Rows are points. Each copy is the shape, with its points in the same order, stretched, turned, moved and blurred by noise. Some copies are also mirrored. Which?
(in the rows, 128 means zero)

Shape (5 x 2):
[[ 74  87]
 [113 194]
 [168 114]
 [141 177]
 [ 89 163]]
Copy 1 (5 x 2):
[[190 194]
 [ 77 168]
 [152 101]
 [ 91 133]
 [115 186]]
Copy 1 is: mirrored
Copy 2 (5 x 2):
[[140  63]
 [177 170]
 [ 70 123]
 [146 164]
 [182 134]]
Copy 2 is: mirrored

Shape (8 x 3):
[[ 93 139  97]
 [183 183 182]
 [ 90 164 150]
 [136 133 146]
 [ 92  92  97]
 [106 191 157]
 [ 91  93  90]
 [204 103  82]]
Copy 1 (8 x 3):
[[117 177 153]
 [188  95  59]
 [100 161  89]
 [126 118 114]
 [100 150 167]
 [131 166  57]
 [ 99 152 178]
 [214 100 179]]
Copy 1 is: mirrored
Copy 2 (8 x 3):
[[172  92 113]
 [151 223  58]
 [193 147 115]
 [136 162 105]
 [130  86 143]
 [217 168  77]
 [135  69 134]
 [ 59 132  70]]
Copy 2 is: mirrored
Copy 3 (8 x 3):
[[ 81 103 138]
 [111 225 153]
 [ 62 150 120]
 [120 163 125]
 [118  90 111]
 [ 51 172 137]
 [116  83 114]
 [181 146 182]]
Copy 3 is: mirrored

Shape (9 x 6):
[[145 134  79 120 124 136]
 [139 117 113 114 122 155]
 [112 121  88 117 111 186]
 [150 131 222 117 117 132]
 [146  55  84 100 142 131]
 [143 110 155 132 109 135]
 [141 118 113  75 105 136]
 [ 55 117 111 120 141 125]
 [ 54 116  85  78 223 128]]
Copy 1 (9 x 6):
[[164 137 107 154  93 148]
 [138 127 116 150 124 165]
 [148 148  95 182 143 158]
 [ 82 111 202 103 167 173]
 [131  96  63 142  94 179]
 [104 124 147 133 129 158]
 [158  91 128 169 126 164]
 [135 120  75 126 150  98]
 [183 109  39  76 181 124]]
Copy 1 is: mirrored
Copy 2 (9 x 6):
[[121 152  73 145 145 149]
 [121 126  95 120 111 156]
 [101 110  85 158  96 183]
 [148 131 135  79  48  74]
 [ 93 152 126  91 150 192]
 [144 157 126 122  91 138]
 [ 83 152  88 118 107 135]
 [ 87  85 151 167 147 134]
 [ 41  27 148 113 211 138]]
Copy 2 is: mirrored
Copy 3 (9 x 6):
[[152 116  91 145 134 127]
 [128 115 112 127 122 156]
 [119  88  76 138 149 134]
 [ 83 139 219  94  83 178]
 [129 164  66 124 117 155]
 [108 137 154 133  96 149]
 [141 110  96  94  98 153]
 [ 71 117  99 115 144  83]
 [ 90 131  57  73 199  94]]
Copy 3 is: mirrored
Copy 4 (9 x 6):
[[147 144 131  78 122 133]
 [126 117 135  87 132 156]
 [117 134 145  67 136 202]
 [108  58 155 188 100 129]
 [116 114  79  67 124 136]
 [110 112 127 137 103 138]
 [103  97 152  76  98 134]
 [ 43 154 147 109 155 150]
 [ 58 113 141  72 249 132]]
Copy 4 is: only turned

Shape (12 x 9):
[[147 117  97 151 145 132 177 165 123]
 [139  73 151 160  99  85 124  88 125]
 [ 51  73  90 137 128 146 209 166  72]
 [131 162 153 191 134 191 157 103 133]
 [148 170  77 105 167 107 125 125  88]
 [ 72  91 177 111 164 118 168 100 177]
 [111 181 138 147  77 106 131 170 154]
 [ 99  87 133 198 160  92 133 180 161]
 [ 64 119 145 130 110 107 157 139  87]
 [ 66 124 111 104  78 165 167  90 163]
 [153 102 107 178 110 206 131 166 108]
 [168 142 197 117 108 150 129  76  92]]
Copy 1 (12 x 9):
[[154 142  97  93 143 122 163 174 154]
 [116  80 109 148 139 103 146  96  76]
 [106 168  94  99  61  44 220 211 145]
 [ 65 161 136  69 153 154 148 107 171]
 [187 180  81  65 166 117  94 171  95]
 [ 59 119 166 150 151  48 125 181 131]
 [104 195 109 191 111 167 122 120 139]
 [112 146 128 174 172 149 207 171  92]
 [104 181 119 155  92  73 167 145 109]
 [ 27 140  94 115  59  70  93 164 159]
 [128 138 126  47  92 179 177 132 138]
 [137 120 166  85 138 111  88  68 131]]
Copy 1 is: only turned
Copy 2 (12 x 9):
[[126 151 108 186 158 172 121  71 146]
 [160  87 137 153 171 164  88 163  90]
 [ 85  82  45 205 192 180 149 129 216]
 [ 87  93 187 160  93 191 108  81 144]
 [ 76 156  82 145 140  99 145  70  81]
 [147 115 111 117 129 203 177 161 148]
 [159 117 199 144 163  96 134  79 170]
 [189 114 109 111 177 187  92  70 169]
 [ 93  84 114 146 193 139 143 149 181]
 [146  68 136 197  95 129 189 145 159]
 [117 125 124 197  97 159  56  88 171]
 [ 65 136 183 151 122 149 101 179  99]]
Copy 2 is: only turned
Copy 3 (12 x 9):
[[105  76 104 144  84 149 180 166  75]
 [144  91 132 140  83 109  78 113  95]
 [ 57 150  99 131  64 106 158 249  74]
 [ 63  93 119 149 102 189 131 109 119]
 [114 130 150 141 173 135 190 131  43]
 [147 143 144 210  42 148 124 154 157]
 [102 105 120 109  96  88 174  88 155]
 [101  38 151 173  83  89 150 177 138]
 [ 94 158 144 117  88  93 133 173 123]
 [ 92 185  67 179  61 122 136 114 121]
 [ 67  76  59 129 135 144 127 166  89]
 [149 142 130  99 114 186  85  90 119]]
Copy 3 is: mirrored
